Each row is a point. Each copy is the shape, with its points in the same order, stretched, turned, moved and blurred by noise. Some copies are also mirrored. Which?

Shape (7 x 2):
[[-22 -38]
 [ 42  24]
 [ -5 -39]
 [ 26 -20]
 [ 38  83]
 [-16 -56]
 [-18   7]]
Copy 1 (7 x 2):
[[-40 -49]
 [ 47  26]
 [-16 -54]
 [ 24 -27]
 [ 51 105]
 [-37 -74]
 [-32   9]]
Copy 1 is: only turned
Copy 2 (7 x 2):
[[-41  59]
 [-10 -39]
 [-54  40]
 [-35  -2]
 [ 74 -64]
 [-66  61]
 [  8  30]]
Copy 2 is: only turned
Copy 3 (7 x 2):
[[ 29  40]
 [ 15 -42]
 [ 36  29]
 [ 38  -6]
 [-32 -69]
 [ 44  45]
 [ -3  15]]
Copy 3 is: mirrored

Shape (6 x 2):
[[-25  20]
 [ 51  59]
 [-12 -32]
 [ 59   4]
 [ 37  33]
 [-34  59]]
Copy 1 (6 x 2):
[[ -8  53]
 [ 91   4]
 [-36   5]
 [ 57 -41]
 [ 59  -5]
 [ 14  86]]
Copy 1 is: only turned
Copy 2 (6 x 2):
[[-24 -31]
 [ 44 -24]
 [-36  23]
 [ 35  26]
 [ 22 -17]
 [-12 -77]]
Copy 2 is: mirrored
Copy 3 (6 x 2):
[[-13  60]
 [-71  38]
 [ 17  16]
 [-38  -3]
 [-49  30]
 [-34  89]]
Copy 3 is: mirrored

Shape (7 x 3):
[[   6  -12  -70]
 [   1  -62   -1]
 [ -21   43   -8]
 [  12   28   44]
 [-101  -39  -24]
 [  26   31    7]
 [  22  -30   31]]
Copy 1 (7 x 3):
[[ 61 -63 -17]
 [ -2  -9 -35]
 [ 45  12  36]
 [-21  22  53]
 [ 49  31 -48]
 [  3 -24  39]
 [-28   3  11]]
Copy 1 is: only turned
Copy 2 (7 x 3):
[[  16  -55  -35]
 [  -2   29  -80]
 [ -21  -21   50]
 [   7   57   39]
 [-120  -63  -85]
 [  33   12   44]
 [  11   65  -29]]
Copy 2 is: mirrored
Copy 3 (7 x 3):
[[ -66  -67   -5]
 [  10  -55   66]
 [ -21   14  -58]
 [  20   61   -4]
 [  12 -103  -30]
 [ -17   44  -15]
 [  22    6   61]]
Copy 3 is: mirrored

Shape (7 x 4):
[[-13   9 -28  24]
 [-27 -23 -37   7]
 [  6 -23 -10   6]
 [ 40 -22 -36  36]
 [ 23   2  -1 -26]
 [-24  12  40  22]
 [-28  65  65 -26]]
Copy 1 (7 x 4):
[[   0   28   -5   33]
 [ -23   40  -53   31]
 [ -12   27  -35   -3]
 [   8   84   -3  -29]
 [  31   -1  -35    2]
 [ -34  -51   17   15]
 [  13 -121   20   42]]
Copy 1 is: mirrored
Copy 2 (7 x 4):
[[-14 -20   7  28]
 [-28   4  -3  25]
 [  3  -2 -13  12]
 [  8 -22 -21  50]
 [ 49  14  14 -10]
 [  0 -45  -5 -27]
 [ 38 -21  57 -79]]
Copy 2 is: only turned

Shape (9 x 6):
[[ 27  -5 -37  23  44  40]
 [-23   1 -65  23  -9  26]
 [-14   2   8 -46  -2  27]
 [-57 -47 -30  53  -1   0]
 [ 37   7 -34   4 -29   4]
 [ -7  12 -27 -19  -6 -80]
 [ 39 -21 -53  20 -26 -23]
 [-38  22  16  49   0 105]
 [ -8  11  -8 -43 -22 -21]]
Copy 1 (9 x 6):
[[ 30  39  44 -37  32  33]
 [ 26  46 -28 -70  21   4]
 [ 36  -3   8 -44 -20 -15]
 [ 22   8 -66 -25  40  37]
 [  0  60  10 -23 -30  18]
 [-56 -51 -13 -17   1  36]
 [-15  60  -8  -9 -33  61]
 [ 85  71   0 -57  45 -73]
 [ -6 -15  -4 -35 -28  -5]]
Copy 1 is: mirrored
Copy 2 (9 x 6):
[[ 20  32   6  67   9 -16]
 [-13 -30 -18  47 -47 -24]
 [ 10 -23 -23 -15   4  53]
 [-41  -3 -51  15  -6 -69]
 [ 12 -32  45   8 -32  -8]
 [  6  41  -9 -41 -64  -7]
 [ 17 -22  38  10 -40 -57]
 [-60 -37 -22  58  15  29]
 [ 11 -16  -8 -31 -31  32]]
Copy 2 is: only turned
Copy 3 (9 x 6):
[[ 29  19  13  27  54  26]
 [ 50  26  -1  36 -21  59]
 [ 24 -13   1  18 -49 -13]
 [ 43   4  -4 -12 -28  86]
 [  2 -14 -15  49  -8  25]
 [-52  -5 -69  25 -62  14]
 [-18 -27 -36  47   0  57]
 [ 82  54 121  14   7  44]
 [-17 -15 -39  32 -69 -10]]
Copy 3 is: only turned

Shape (10 x 6):
[[-26  60 -14  18 -19  15]
 [-32 -30 -35  28 -76 -83]
 [-57  49 -55  10 -29 -19]
 [  0  -5 -43 -24 -17 -27]
 [ 10 -39 -91  62  14  33]
 [ 70  62  40 -27  47 -95]
 [  7  -7   5  -1  16  14]
 [ 27   7  41 -18 -60  17]
 [ -5  34  18  36 -11 -21]
 [-14 -26 -17 -70  44 -15]]
Copy 1 (10 x 6):
[[ -50  -41   23  -29  -59  -23]
 [  89   33  -13   64  -82  -38]
 [ -23   -8   18  -33 -105  -33]
 [  29    8  -31  -14  -48   -1]
 [  79  -93  -14  -37 -109   84]
 [  45   53   63   21   38  -30]
 [ -22  -36   -5   -4  -13   24]
 [ -37  -36  -41   15   27  -23]
 [  -2  -24   40   22  -33  -13]
 [ -36   30  -36  -22   -4   28]]
Copy 1 is: only turned
Copy 2 (10 x 6):
[[-15  57 -43  10  56 -23]
 [ 49 -56 -31 -48  45 -21]
 [ -9  21 -48  -8  86 -32]
 [-14 -57   8  -5  66   2]
 [-62   6 -72 -24  63  76]
 [ 82 -94  15 111  44 -54]
 [-39 -19  -6  16  23  -6]
 [ 16 -11  39 -16  -6 -26]
 [ 27  20 -48  24  25 -33]
 [-69 -90  26  21  50 -29]]
Copy 2 is: only turned

Shape (12 x 8):
[[-32  63  19   9 -66 -36 -23  28]
 [-33 -36 -29 -51  26  38 -45  62]
 [-49  62   1  -9  -4 -83  57  46]
 [  5 -76  76   4  28 -31  71 -64]
 [-25  35  20 -42 -28 -38 -43 -81]
 [ 15 -24   9 -36  -7  -8  40  30]
 [-18  54 -41  11 -38  40  50   1]
 [ 31  16  61  80  17  11 -65  28]
 [-32  50 -15  35 -61 -81  43  27]
 [ 21 -54 -73  28  45  -2  58  37]
 [ -7  50   0  41  -5  29 -27  47]
 [-21 -41  -1  66  11  29 -23 -30]]
Copy 1 (12 x 8):
[[ -5 -41   9 -54  66 -47  23 -32]
 [-42 -32  16  -8 -65  -3 -30  16]
 [-45 -97  -9   9 100 -29  33   8]
 [ 32  31 -65 103  39 -31  32  14]
 [  1  14  12  18  28  -5  52 -67]
 [-15 -23   0  43   8 -64  -6   5]
 [ 21 -82  34 -26  24 -65  83 -11]
 [ 75   6  28 -42  37  -3 -45  17]
 [-25 -65  14 -44 107 -60  61   9]
 [ -7 -35  72  22  -6 -47  35  81]
 [ 35 -59  43 -57  25 -12   1  10]
 [ 53   1  19 -32   2  -4  44  31]]
Copy 1 is: mirrored
Copy 2 (12 x 8):
[[ 65  -2   9  -8  28  -6  -6  10]
 [-17 -11 -35  81 -37 -21 -13  72]
 [ 20 109   2 -56  40 -29  -1  30]
 [-36  63   6  44  45  32 121 -19]
 [ -7 -54 -12 -66  38  53  43   3]
 [ 21  51 -39  42   3 -18  48   9]
 [ 25   6  28   3 -62 -61  30 -33]
 [  3 -14  29 105  64  10 -10 -54]
 [ 69  82  25 -30  10   4 -10  -5]
 [-19 101   1  72 -61   1  -3 -22]
 [ 17  -7  24  57  -1 -41 -22 -22]
 [-25 -19  57  91 -33  32  16 -17]]
Copy 2 is: mirrored
